Each row of a before or after table is a point. The points were changed in one or more steps. Then noise was added and the rows were shuffled. The steps act on how far a point lies along the listed directions, d1 being the first. Write out the steps. A step turns or swaps two directions, mirrors them in a line or flattens them onto one, adds a multiple of one to another, or multiplies one. Angles are multiples of 10 degrees, from the lower direction toward the higher: turns from -170 to 170, lines from 10 to 170 but not 90. Use the fewest steps. Two steps may share a direction if one is a turn and the other turns, adds or multiplies; they go together, in the order done. Otherwise the lowest direction goes first.
In the rows, zero is written as 128.

Directions:
(1): [110  73]
(2): [183 110]
Before (8 x 2)
[[187 143]
 [106 133]
 [155  72]
 [139 105]
 [ 87 117]
 [120 205]
 [136 179]
 [ 57  89]]
After (8 x 2)
[[133 131]
 [139 129]
 [158 128]
 [ 58 126]
 [ 86 133]
 [184 132]
 [107 129]
 [122 124]]
Steps: flatten d1 and d2 onto the line at 110 degrees

Directions:
(1): [168 155  52 120 127 169]
(2): [164 180 141  81 148  72]
(3): [202  77 140 134  91 113]
(4): [122 159 101 196  97  77]
Before (12 x 6)
[[146 130  80 175 100 137]
 [181 173  50 137 118  95]
 [ 76  80 156  96 177 184]
 [145 148  56 164 121 186]
 [159 209 104 136 117  78]
 [ 82 223 189 125 158  23]
 [ 66 137 118 191 119 121]
 [156 163  49 168 104 140]
 [143 118 112 148 133 130]
 [148 130 119 178 112 148]
 [119 159 146  97 141 100]
 [143  91  85  87 161 186]]
After (12 x 6)
[[112 124 191  47 192 120]
 [178 123  32 173  98 143]
 [209  84 182 175  72  36]
 [121 137 100 143 142 133]
 [157 197  57 126 145 151]
 [120 171 110 163 134 145]
 [129 193 116 139 132  69]
 [118 176  68 162 129 137]
 [194 128  86 179  65 118]
 [159 100 154 124 101 107]
 [129 112 107  72 174 161]
 [158 180  33 157 113 150]]
Steps: add 0.3 times d4 to d1; turn d2 and d3 by 110 degrees

Directions:
(1): [111  74 137 131 201 150 101  61 149]
(2): [120 102 178  51 103  81  77 137 143]
(3): [114 132 174 178  60 166 107  99 179]
(4): [ 51 122 100 128 144 119 147 178 198]
(5): [146  46 149 118 103 135 209 134 129]
Before (13 x 9)
[[ 45 163  84 155 150  96 153 157 212]
 [ 52 117  78 116 181  88 106 171 170]
 [ 60 143  81 122 189  96 117 168 164]
 [129 103 149 140 129 139 139  98 133]
 [124 178 160 169  54 151  90 129 182]
 [118  85 208 141  62 178 127  89 186]
 [109  77 178  74  90 102 150 191 163]
 [136 127 107 128 150 103 158 138 113]
 [143  54 154  82 111 129 147 142 177]
 [119  96  99 127 113 113 191 170 137]
 [ 98 122  93 102 154 118 110 151 144]
 [163 114 192   7  66  51 134 200 133]
 [102 159 112 126 184 126 111 118  91]]
After (13 x 9)
[[158 222 102 172  71 116 142 188  84]
 [136  65 156 126 101 164 160 120 190]
 [159  83 124 137 128 136 175 112 104]
 [ 98 101 139 108 139 114 144 127 155]
 [139 128 113 150 143 125 165 115 118]
 [142 173  95 153  87 145 135 152 108]
 [102 200 101 152 135 133 132 158  91]
 [180 224 119 114  51  67 146 166  76]
 [173  96 215 205  88 215 134  30 169]
 [159 143 173  62  95  88  52 119 125]
 [148 207  91 183  40 119 140 183  85]
 [ 91  63 208  50  94 117 112 132 187]
 [153  86 196 158  76 166 144 108 146]]
Steps: add -0.7 times d5 to d4; turn d1 and d4 by 110 degrees; swap d2 and d3
